Every row gives one point. Any point is a mix of the corners, with weights that add up to 1. It lies inside the corners' shape when no weight is negative. Say inside or outside, and name the corners with a negative weight.
In the rows, 128 means zero.

Corners:
(1): [115 145 125]
(2): [176 114 192]
(3): [124  74  77]
(4): [156 163 125]
Points:
[129  87  88] -> inside
[140 134 114] -> inside
[155 143 133] -> inside
[166 118 177] -> inside
[166 116 170] -> inside
[127 124  88] -> outside (2)
[131 136 139] -> inside

Corners:
(1): [181 120 145  91  95 140 171 132 150 157 148]
(2): [105 115  95 117 102 105 158 120 144 144 108]
(3): [116 126 129 127 181 159 104 126 134 104 131]
(4): [116 124 121  95 169 120 133  85 142 163  92]
(5): [158 106  93 138 105 218 129 112 110 122 113]
(6): [111  68 142 123  87 114 122 121 117 151  97]
(7): [153 111 173  81 127 101 147  69 113  53 226]
(8): [120  96 109 132 113 107 155 125 145 158 210]
(9): [122 124 126   7  96 105 148 149  94 109 119]
(10): [226 126  88 143 117 128 112 109 117  71 193]
(11): [118 156 173 114  97 120 157 108 108 163 132]
(12): [111  73  97 106  67 107  78 124 158 149 124]
Points:
[128  79 101 121  92 120 112 126 127 114 144] -> outside (1, 4, 11)
[122 111 120 126 119 121 131 105 134 126 141] -> outside (1, 9)
[136  94 124 112  95 121 124 120 133 139 131] -> inside
[151 122 123 100 110 125 150 108 132 134 145] -> outside (3, 6)
[130 103 111 119 110 132 120 120 125 137 123] -> outside (1, 7)
[133 101 116 103 116 127 129 118 135 129 139] -> outside (11)

Corners:
(1): [130 147 119 164 145  94  99  64  31 114 142 104 181 194 143 129 158 106
 175  48]
(2): [ 74  82 161 121 117 107 128 149  52 118 147  54 119 128 132  80 145 168
 134 141]
(3): [ 98  67 154 160  92 135 129 118  78  74 161  46  85 170 181  93 160 121
 112 150]
(4): [ 84  71 141 159 120 159 187  94 131 107  87  83 119  89 142 126 133 141
  73  80]
(5): [ 87 136 189 161 125 164 102 150 155  87 113 134 118 144 113 129 149 143
 106 114]
(6): [109 119 120 137  96 153  98  92 140 172 128 115 122 129 157  67  75 125
 154 120]
(7): [124 124 124 170 102 170 129 166 103 163 150 136 143  69 150  75  72 140
  55  94]
(8): [111 138  98 132  85 125 201 137 164 155  80 132 125  49 133  83 118 104
  86  62]
(9): [ 92 125 179 148 135 174 158 149 148 146  83  60 156 159 131 116 120 141
  62 149]
(10): [148 150 117 165 104  91 121  61 150 125 119  92 107 174 128 149 124 136
 184  81]
(11): [108 122  79  94  78 131 105  91  67  95 118 168 147 159 143 127 111  95
 149 112]
(12): [181 106 140 102 110 123 131  96 121 185 174 164 164 123 113 103 144 115
 171  90]
(13): [ 94 122 181 106 138 132 138 120 133  99 110  88 143 160 153 104 112 105
  73 150]
(14): [ 78  92  91 186  91 110 130 136 123 152  91  88 175  69 122  75 112 183
  93  89]
(15): [160 107 132 167 100 140 101 118 100 186 113 166 104  99 113 117  72  91
 152 153]
(16): [ 98  79 103 134 150 156 127 162 173 173 114 156 108 116 140 139  89 105
 112 112]
(17): [165 137 125 137  97 118 134  97 153 162 110 151 120 150 113  71 127 139
  87  71]
(18): [115 151 186 115  87 127  82  88 100 100  97  92 150 148 165 159 161  89
 141  58]
(19): [129 103 114  99 101 151 190 149 143 137  55 151 159 119 107 130  50  63
 122  53]
(20): [163 122 116 144 167 128 140 166  82  93  51 137 171 106 121 137  93 145
 121 132]
(21): [132  96 177 131  98  82 169  76  56 106 103 125 169 161 173 123 151 122
 161  96]
Points:
[123 123 142 138 108 129 137 114 109 121 114 111 133 135 137 109 126 123
 121 102] -> outside (14, 16)
[125 142 135 144  90 132 126 128 133 149  97 123 149 105 120 114 103 137
 141  99] -> outside (1, 3, 4, 13, 16, 17)
[117 111 128 144 111 136 133 114 115 134 111 120 134 127 136 114 119 122
 124  94] -> outside (13)
[119 110 134 142  98 131 151 104 153 140 109 101 126 126 146 112 118 120
 111  85] -> outside (1, 2, 5, 11, 15, 20)
[126 116 136 138 111 128 140 119 116 131 112 117 139 127 131 119 121 120
 123  95] -> outside (6)
[119 104 120 126 106 121 146 125 109 123 106 112 140 113 140 104 115 133
 121 100] -> outside (1, 5, 9, 15)
[119 114 134 136 109 126 132 109 115 128 108 115 134 137 137 114 121 117
 134 101] -> outside (7)
[115 107 130 143 115 138 148 138 110 136 109 127 144 114 130 100 114 128
  97 107] -> outside (6, 10, 18)

Corners:
(1): [180 135 113 144 194 112  95 156  58 141 157 104 159 142 169 103 139 171
 127  80]
(2): [161 133  93 137 111  95 148 128 133 104 125 149 150 133  96 108 138 148
 110 118]
(3): [ 79 200 140  98  48  88 105 115 119 126 134 131 109  76 177 132 144 122
 146  70]
(4): [ 75 167 151  97  80 163 164 110 105 120  73 183 106 116 127 132 117 138
 160 165]
(5): [ 56 145 149 154  51 118 133 120 168 150  83 195  95  89 147 120 169 124
 186 192]
(6): [ 94 170 190 162 115 151 119 134 116 109  98 144  81  70 121 163 107 147
 165 115]
(7): [162 160  47 145 141 144 108  53  86 148 148  96 193 121 127 143  90 117
 119 161]
(8): [186 113 139 138 140 120 100 108 106  86 173  63 125 132 196 133 120 155
  96 165]
(9): [153 122  57 113 100 149 128 131  96 173  82  83 175 118  91  88  75 101
  91 152]
(10): [115 117  71 159 165 149 135  88  75 117 129  96 110 143 103 139 176 126
 138 152]
(11): [118 184 121  99 115 109  93 137 156 113 130 132  58 112 132 102 188 153
 131 192]
(12): [102 180 122 137 117 150 115 140 134 109 118 122  66 147 157 108  91 135
 112 131]
(13): [129 159  83 142 117 151  86 140 133 124 103  90 163 185 115 163 110 123
 135 135]
(14): [ 89 185 171 113  92 138 104 142 161 116 156 119 126 112 167  81 143 155
 116 158]
(15): [156 122 133 125 188 161 115  97 143 132 177 111 115 119 149 185 150 139
 147 106]
(16): [180 187  72 139 112 131 126  67  93 124  63 135 191 154  97  61 134  59
 157 104]
(17): [189 116 126 147 132 144 128 101 107 152 198  83 114 146 121 138 110 181
 154 137]
(18): [131 158 139 111 163  84 146 119 108 187 175 106 135 145 126 149 165 145
  92 101]
(19): [166 109 147 110 160 118  75  98 118 127 201  91 104 150 122 146 108 149
 136 115]
(20): [132 164 137 135  82 180 116 169 109 134 163 147  56  91 142  88 118 101
 171 159]
(21): [136 116 118 128 176  92 139 110 114  91 193  43  78 162 129 135 109 142
 161 154]
Points:
[136 149 113 137 128 128 119 120 114 128 138 107 121 127 134 124 131 137
 132 137] -> outside (4, 19)
[137 149 107 134 127 142 118 117 115 132 125 117 129 140 116 124 125 124
 142 137] -> outside (3, 8)
[139 153 116 136 125 138 102 121 133 122 133 110 127 132 134 121 135 125
 120 154] -> outside (1, 3, 4, 17, 21)
[129 157 117 132 114 131 124 120 118 131 125 125 120 122 130 116 133 124
 141 138] -> outside (19)
[121 144 123 134 108 127 114 127 111 107 139 107 118 121 148 120 107 133
 134 141] -> outside (11, 15, 16, 17, 18)
